Each row is a point. The points of each table are mixes of a few directions, plus a little noise. How many directions does each table use, and how many do they share? Where both have some left over, give the other angles between the two spaces (their principal angles), to ten degrees, smallest first.
In the rows, zero is written as 128.

First:
[[122 135]
 [ 96 169]
 [188  52]
 [106 156]]
Second (6 x 2):
[[ 68  96]
 [ 94 109]
 [100 113]
 [118 122]
 [219 177]
 [169 150]]
Directions: first 1, second 1, shared 0; angles 80

First (6 x 4):
[[113 169  99 158]
 [105 190  85 172]
 [150  69 169  85]
 [104 191  84 174]
 [151  67 171  84]
 [145  82 160  95]]
Second:
[[121 102 129 184]
 [150 145  75  70]
 [163 156 192 116]
 [118 142 240 156]
 [151 101  61 158]
 [ 90 148 127  71]
 [103 104  72 141]]
Directions: first 1, second 3, shared 0; angles 70

First (9 x 8):
[[ 90 161  94 104 135  72 107 177]
 [124  28 154 123  85 155 135 106]
 [166  92 163  73 108 120 127 125]
 [140 133 116 208 154 186 127  86]
 [137 238 127 148 171 143 163 115]
 [ 86 103 145 126  51  69 141 184]
 [127 122 107 217 104 108  89 155]
 [128 171 103  32 196 117 118 125]
 [152 104 145 120 148 182 144  77]]
Second (8 x 8):
[[ 82 185 184 145 112 163 108 112]
 [122 113  92 169 107  41 131  92]
 [143 139  72 124  78 134 131 120]
 [129 163  95 118  75 170 124 124]
 [ 87 142 148 184 116  52 117  82]
 [123  80 231 113 249 129 130 166]
 [156 121 120  85 139 189 135 162]
 [182  81  82  84 148 147 148 166]]
Directions: first 5, second 3, shared 0; angles 50, 60, 90

First (8 x 11):
[[197 130 141   7  99 104 113 155 108  49  58]
 [ 91  97 153 159 151  87 133  96 154 188 189]
 [134 149 128 122 148 147 130 101 127 152 118]
 [106 155 114 153 121 141 136  97 132 174 144]
 [107 104 140 141 121  93 130 125 141 145 165]
 [104 150  84 234 148 217 133 162 115 114 118]
 [191  88 172  44 170 104 111 157 123  58  81]
 [ 94 153  91 165  66 132 137 132 125 144 150]]
Second (8 x 11):
[[187 116 150  49 144 123 114 153 115  63  72]
 [119 154 110 171 149 177 133 119 123 145 120]
 [169 171 112 135 193 226 124 129 106 101  54]
 [146  90 168  45 107  44 121 120 140 122 141]
 [136 142 108 152 138 175 127 154 114  98  99]
 [ 98 110 121 151  89  95 132 142 135 133 165]
 [120 111 147 102 114  79 128 110 140 150 155]
 [ 47 130 108 218  90 105 146  97 150 215 216]]
Directions: first 4, second 3, shared 3

First, 11 rows:
[[142 175 108 155 118  54 140 205 213 122 100  59 211 178]
 [129 126 122 141 105 137  80 174 121  74 141 144 117 155]
 [131 142 127 126 141 103 164 117 155 163 112  99 157 123]
 [133 142 117 147 107 110  94 190 151  83 129 117 147 166]
 [112  77 154  90 154 204 146  13  39 170 151 194  43  55]
 [133 143 119 142 116 106 113 172 154 105 123 110 152 156]
 [113  80 149  99 141 202 122  43  42 142 155 196  45  73]
 [142 178 110 150 127  49 159 189 217 142  95  52 216 169]
 [128 125 126 133 118 134 106 146 122 104 135 137 121 138]
 [131 142 131 118 153 100 189  91 157 191 106  93 161 108]
 [114  78 146 106 129 208  95  67  37 112 162 206  38  87]]
Second:
[[137  15 161 161 224 213 190 130 153 141 133 193 116 120]
 [137  97 134  90 182 141 143 102 126 112  96 173 107 107]
 [116 169 138 166 201 182 152 151 129 127 122 151 126 143]
 [124  90  68  84 147 187 123 125 160 160 105 151 103 113]
 [118 203 116 131  31  29 107 115 134 116 192 103 119 114]
 [174 201 156 132  11  40  57 146 123 130 120  37 122 118]
 [110  88 136 111 186 152 153 111  95 107 101 156 157 147]
 [109 161 116 147  40  80 100 143 104 132 157  62 175 162]]
Directions: first 2, second 6, shared 0; angles 50, 90

First, 9 rows:
[[113 127 149 122  87 162  87 149  93 145  98 155 148 108 127 175 138 132
  168 105]
 [ 76 193 116 115  57 121 109  89  60 119  40 137 170 144 146 102 171 139
   89  92]
 [115 170 165 121 166 140 171 130  66  98 113 109 165 100  82 127 105 118
  128 116]
 [154  84  79  93 101  96 113 129 144 128 168 123 114 157 160 102 175 155
  130 130]
 [107 128 147 171  83 149  66 130 113 161 109 178 131 120 127 181 163 134
  154  92]
 [129 115 114 174 118 114 100 110 176 151 144 151  97 147 145 131 149 129
  113 128]
 [136 125 181  88 171 198 161 186 144 126  94 103 134  77 115 171   7  89
  178 179]
 [170  97 136 174 236 114 185 131 233 126 207 100  69 127 110 113  57  97
  110 186]
 [152 114  66  94 133  59 159  97 124  97 179  96 124 171 143  50 188 158
   83 126]]
Second (10 x 20):
[[206 121 232 103 155 154  93 178 136 190 123 157 111  56 146 222 103 140
   80 230]
 [ 76 147 127  64 162 159  59 137 124 155 123 111  95 174 142 111  99 128
  160 150]
 [ 98 105 160 107 199 171  48 153 117 183 180 146  73 164 108 155 125 121
  186 144]
 [106 125 134 124  95 156 130 116  92 153  61 157 130 146 145 124 151 104
  114 137]
 [158  73 139 230  97 127 194 110  92 134 125 194 145 109  93 156 204  97
  121  86]
 [108 186  86  62 102 103 127 118 158  85  93  64 148 135 167  76  74 152
  104 139]
 [122 169  94  78 158  93 106 137 182  83 180  54 128 128 136  95  66 168
  142 126]
 [138 156  95 121 100  93 162 116 152  82 119  92 157 113 141  98 108 145
  105 116]
 [141 101 108 193 114 107 176 112 121 105 153 145 144 121 100 125 167 120
  136  78]
 [127  98 104 198  96 117 184 102 105 110 124 159 147 133 104 118 182 107
  133  72]]
Directions: first 5, second 4, shared 1; angles 50, 50, 80

First (10 x 32):
[[124 123 135 107 130 138 114 136 139 128 122 145 113 133 130 126 140 146
  132 131 128 129 133 113 141 131 120 134 107  88 119 130]
 [ 93 110 108 179 112  81 140  96  87 127 142 118 153 164 119 150 102  84
  139 138 150 135 137 162  71 123 133 118 161 229 138 135]
 [115 197 151  98 113 111 152  93 141 125 129  83 110  95 127 156 120  97
   96 101 101 125 129 155 109 143 150  92 174 199 140 137]
 [114 105 129 119 121 133 111 125 121 123 123 153 120 152 121 130 134 140
  142 142 135 134 140 121 130 134 115 138 109  99 117 129]
 [ 99  86  95 188 159  85 115 176 124 164 148 153 149 163 157 116 134 122
  162 128 174 122 116 108  93  87 124 138  99 155 137 143]
 [122 114 119 159  95 115 147  73  80 102 129 112 153 151  98 146  95  93
  125 150 128 139 142 171  99 145 132 124 170 195 130 117]
 [145 153 133 124 131 135 142 125 136 126 128 106 131 102 129 126 125 122
  112 116 114 124 120 135 136 130 138 120 144 140 135 124]
 [131  83 136  91 125 169  89 144 134 117 110 185 106 154 119 114 151 179
  150 154 131 137 144  93 170 139  99 159  71   7 100 121]
 [168 180 143  94 165 155 134 177 188 150 126 105 112  62 158 106 153 153
  103  90 104 109  99  98 171 114 141 121 116  80 138 129]
 [166 130 131 122 131 160 134 131 133 117 121 120 136 105 121 112 128 143
  117 130 112 126 121 125 161 133 128 137 129  89 125 113]]
Second (10 x 32):
[[144 125 136 129 114 121 133 144  79 141 124 179 118 118 117 135  97 115
  155 153  96  93 122 100 126 149  89  98 121 142 119 120]
 [147 129 129 134 127 128 135 143 106 137 127 148 129 114 125 126 112 122
  138 137 110 107 119 113 132 135 111 114 127 135 127 121]
 [170 136 124 149 142 136 146 157 116 141 131 130 144  95 132 112 112 123
  130 128 108 104 105 113 143 124 120 117 131 133 135 116]
 [123 126 130 124 123 126 126 125 122 128 127 136 124 133 125 132 126 127
  132 132 126 127 132 126 125 132 123 125 126 129 125 129]
 [157 127 135 134 115 122 137 153  68 147 124 187 121 109 117 132  89 112
  159 157  86  82 116  92 130 151  81  91 121 145 120 116]
 [127 129 127 128 130 129 128 126 135 126 129 121 129 129 130 127 132 130
  124 125 132 132 128 132 129 125 133 132 129 126 129 129]
 [148 130 129 136 129 129 136 143 109 137 128 144 131 113 126 124 113 122
  136 135 111 109 118 114 133 133 114 116 127 134 128 121]
 [ 42 123 120  99 135 130  96  61 236  85 131  31 124 191 142 137 206 158
   77  82 214 225 170 201 111  95 211 197 137  96 135 159]
 [114 120 137 115 108 117 120 122  94 131 123 169 109 142 116 145 113 120
  150 149 114 115 139 114 117 148 101 110 120 136 116 129]
 [110 136 113 133 157 142 124 107 216 107 137  35 150 137 149 111 180 151
   79  82 182 186 132 176 135  88 198 180 142 104 146 140]]
Directions: first 4, second 2, shared 1; angles 80
